Rows are points. The last column is the point's height on a tilted bowl or saddle (a function of degree 2), plus a little noise. Along how many of its main directions does it bend up, bend down or stay straight?

Points (18 x 4):
[[  2  -8  27 -34]
 [-30  -7  16  -2]
 [  9  -1   1 -11]
 [ -5 -12  -6 -12]
 [ 26  -7  21 -37]
 [-11  34 -15 -21]
 [  8  -9  32 -47]
 [ 18 -14 -21  13]
 [ 18 -37  14 -37]
 [-24 -21 -10 -31]
 [-20 -11  60 -60]
 [-39 -11  37  -3]
 [-18 -21  11 -32]
 [  5  27   4 -18]
 [ 15  -2  18 -27]
 [ 32 -36  15 -24]
 [-14   0 -12 -10]
 [ -5  31  13  -2]]
Directions: 1 up, 2 down, 0 straight

Points, 22 rows:
[[-21  -4 -19 -23 -46]
 [-20  -6 -20  -9 -33]
 [-22  -4  15  -4   9]
 [ 40  47   7  34  -8]
 [-13   3  16  58 -41]
 [-25  34   6  -3  34]
 [ -9 -20 -20   3 -36]
 [-15  -1   8 -25 -12]
 [-16  -4 -36 -14 -40]
 [-30  -4  25 -13  21]
 [ 12   0 -60   7  22]
 [ -7 -51 -11  27 -49]
 [ -7  32  30  11  36]
 [  4  -6  11   1  -2]
 [-16  27   7 -15  25]
 [-25  20   3  -1  17]
 [ 17  17 -25 -35  31]
 [ -8 -15  -3 -28 -40]
 [ 36  15  17  -2  14]
 [ -1   1 -29 -17 -15]
 [  2  -5 -18 -42 -44]
 [ 19  -2 -33 -26   1]]
Directions: 1 up, 1 down, 2 straight

Points, 49 rows:
[[ 20  19  13  -3  24  19  -1]
 [ 15   6 -17 -47 -12   1  23]
 [  8  10   5 -12 -16  -6  10]
 [  5 -21  22   7 -15 -10  18]
 [  2  13 -24 -40  57  -2   8]
 [-16  -4  -1  -2  -1   7  -7]
 [ 23 -27 -15   1  -2 -37  20]
 [  6  30 -11  15 -13  -7  13]
 [ -1   5 -22   8 -24 -17  25]
 [ 30  19  34  15   3  14   7]
 [-24 -11 -10   1 -20  30  11]
 [  4 -37  13   6 -19  18  23]
 [  0  -4   2  -2 -15   7   2]
 [-15 -34  13  27  -5 -33  30]
 [  7 -27 -31  -1  12   4   2]
 [ -1  -2  -1  -1  30   4 -14]
 [  1 -29  26  23 -23   2  32]
 [ 12  19  38 -12 -21  30   9]
 [-12  -4  -9  -3   2  14  -8]
 [-15 -13  27   8   5  12  -5]
 [ -5   1  -2  35  42  26  15]
 [-11  34  46  -7  14 -23  19]
 [-41  11  13 -32 -15 -33  39]
 [ -6  25  -8 -40   1  11   9]
 [ 18  -1  12  19   2  -9   4]
 [  2 -19 -16 -11  40  25   2]
 [-17  15 -15  24   4   2  -1]
 [  0   2   7  -5 -52  11  45]
 [ -4   8  16  -8 -26 -13  24]
 [-24  17 -14   9   6  24  -3]
 [-25 -11  14  -5 -27  -2  23]
 [-12  18  -1  33 -19 -60  60]
 [ 13 -14 -23 -19  24 -11 -10]
 [ 21  23  -2  12 -12  19   4]
 [  6  30   1 -14  -1   1   2]
 [ -4  23  -3 -13  -3  35  -2]
 [ -1  -5  -7   5  37  -2 -12]
 [ -5   7 -15  13  -3  -2  -1]
 [ 10   9 -29  18   9  15   4]
 [ 32 -23  28  21 -21  13  33]
 [ -9   5   8   4  18  -2 -13]
 [-42  15  18 -11   2 -31  15]
 [ -6   0 -18  11 -15   1   8]
 [  7  15  24  18  26   6  -4]
 [-32  -9  27 -31 -16  -2  21]
 [ 16  -7 -20  10 -18  15  15]
 [ 23  -7  -1  -5  -5 -14   9]
 [ 11  -5  18  13 -15 -20  20]
 [-13 -16 -56  -9 -21  -1  36]]
Directions: 5 up, 0 down, 1 straight
